Each row of a before or after table is a point. One or more steps were done to the points. Then noise was added and the rows were shuffled. The steps act on how far a point lies along the listed directions, d1 being the first. What was done? A step turns or swaps two directions, mirrors them in a line or flattens them onto one, adds a multiple of one to another, or multiplies one. Angles are multiples of 10 degrees, from the lower direction toward the higher: turns from -170 to 170, lines from 10 to 170 but not 90. Use the fewest steps. Two steps may share a direction if one is a turn and the other turns, adds or multiplies; they go together, in the order done. Otherwise the lowest direction goes first.

Directions:
(1): [-39 -21]
(2): [ 21 -39]
Before, 14 rows:
[[ 47  20]
 [ -9  19]
 [-24 -32]
 [-38 -23]
 [  3 -66]
 [ 10  14]
 [-40  44]
 [-26 -10]
 [ -4  34]
 [-21 -64]
 [-31  15]
 [ -5  -2]
 [ 12 -48]
 [ 17  22]]
After:
[[-40  15]
 [-47  57]
 [-41  33]
 [  2  22]
 [-59  16]
 [-42   0]
 [ -8  17]
 [  6 -37]
 [ 29   0]
 [-43 -21]
 [ -7   2]
 [ 71 -25]
 [ 18   0]
 [-11 -40]]
Steps: add -1 times d1 to d2

Directions:
(1): [62  1 32 24 -2 23]
(2): [  1  23  23 -51  42  20]
(3): [-19  21 -10  50  47  16]
(4): [-25   8   2   0 -34  63]
(5): [ 33  21 -63 -13   1  13]
Before:
[[  8   5  -7  20  33  -1]
 [-21  12 -10  30  27  18]
 [-35  17 -50   8  44 -11]
 [ 10 -10  50  26  39 -49]
 [ 52  23 -20   9  70 -30]
 [ 72 -22  -3  -7 -50 -40]
 [ 32   1 -43  10 -14  -5]
 [ 39   4 -15 -25 -35  -9]
 [-31 -23 -12  22 -40  -6]
 [-61  17 -20  -1   8   5]
 [ 48  -9  26  -7  26 -20]
 [ 14   3 -30  37 -30 -29]
 [-16 -19  17 -23 -50 -11]
 [ -3 -32 -14 -14 -63 -16]]
After, 14 rows:
[[ 31  11 -11 -39 -31   7]
 [-14   0 -18  25   6  13]
 [ 11  14  38 -86   3  40]
 [  1 -27 -11  28 -42   0]
 [ 11  -1  38 -45 -12  -3]
 [-17   8  -6  24  38   3]
 [-10  14 -43  44  21  15]
 [-14  55  18 -61  10  79]
 [ 15  15  11 -77 -54  60]
 [ -7   0 -62  69 -41  19]
 [ 10  27 -27 -45   6  49]
 [-11  20  44 -67  37  49]
 [ -7  10   1  21  30 -16]
 [-46 -12  28  42 -34  23]]
Steps: flatten d1 and d3 onto the line at 100 degrees; multiply d2 by 2; turn d2 and d4 by -150 degrees

Directions:
(1): [-55  17 -22 -13 -24  31  12 -34  45]
(2): [-27  -5  22  34 -15 -20 -74 -18   1]
Before:
[[  7  -6 -30 -43  22  19  74  18  -1]
 [-23 -26  24  29 -28 -15 -76 -18   5]
 [ 16  17 -11 -53   9  52  95  22  20]
 [-26  26 -26   0 -10  21  48 -23  35]
 [ -7  -6 -25  -8 -10  21  38  -3  10]
 [ 13 -12  39  32   2 -23 -64  13 -13]
 [  8  15   1  20  -6 -14 -13   0   2]
 [-51  35   0 -21 -43  24  48 -29  41]]
After:
[[  0  20 -11   7  -9  -1   7  -2  13]
 [  8 -26   7  27  -2 -17 -26   8 -19]
 [-50   2 -22 -18 -38  36   8 -33  48]
 [-22  16 -16 -31 -10  43  48 -10  40]
 [ 60 -18  57  24  28 -30 -42  50 -47]
 [  6   2  18  49   0 -32 -43  -9 -12]
 [-13   8  61  36 -30 -42 -59  -8 -12]
 [ 35 -30  17   7  33 -41 -21  37 -50]]
Steps: swap d1 and d2

Directions:
(1): [-12  19  44  33   1  24 -24   6   4  76  23  -9  19 -47]
(2): [ -6  11  -1  -1  31 -20 -38 -30  49 -10 -24 -82   6   5]
(3): [-28   1 -32  67  27 -48  10  48 -26   3 -29  -4  17  -2]
Before:
[[-11  -5 -13  36  11 -26  -7  20   8  -2 -12   6  18  -4]
 [ 18  13  74 -26  -2  46 -28 -36  55  54  28 -30   5  -6]
 [ 31   8  72 -34 -26  47   0 -30 -11  45  36  32  -1 -27]
 [ -3 -18 -24   9  24 -28   7  24  -7 -54 -22  -7  11  42]
 [ 19  -5  13  -4  14  35  12   5 -25  28  24  41  -4 -29]
 [-27  -8 -19  82  -7 -27  26  62 -40  44  -3  63  21 -19]
 [ 12 -14 -66   7 -21 -27  48  20 -30 -82 -37  47 -22  36]
 [  5 -29 -74 -38 -15 -22  29   7  14 -77  -6 -28 -19  45]
 [ -2 -15 -21  -4 -22  -5  35   3 -16 -13   2  43  -4 -12]
 [  7  20  34   6 -32  42   5  34 -32  61  38  57  29 -23]
 [ 14 -18  23 -47 -31  48  17 -25 -27   0  33  67 -32 -20]
 [ 45  -8  18 -50 -45  56  16 -22   0  -8  21  35  -6   2]]
After:
[[ 11 -18  -8 -14 -17  -1   4  -1   3 -28   5  40  -5  12]
 [ 23   3  23 -20  26  31 -19 -29  13  21  14 -14  -5 -30]
 [  2  -8  -8 -24  -2  -8  -5 -38  39 -20  -7 -26  -1 -12]
 [-13  16  58  57  10  18  -5  37  -4  88  20  14  26 -28]
 [ 15  -3 -53 -18   7 -33  -4 -34  38 -88 -55 -48 -19  40]
 [ 23  27  51 -53 -27  54 -38 -33  32  37  35 -15  19 -13]
 [  9  21  18  26  18   3 -33 -11  40  34 -15 -68  26 -24]
 [-16 -18 -79  13  14 -51  13  35  20 -52 -20 -63   3  25]
 [ 37 -22   9 -84 -51  41   8 -55  35 -28  25  34 -25  29]
 [  6  22  73  11  12  20 -32 -27  11  69  14 -32  20 -42]
 [  7 -16 -23  -3  18 -17   7  18  -5 -61 -16  -2   6  43]
 [-18   7  30  -3  29   9 -50 -44  42  27  -2 -66  -4 -39]]
Steps: turn d1 and d3 by 50 degrees; turn d2 and d3 by 130 degrees
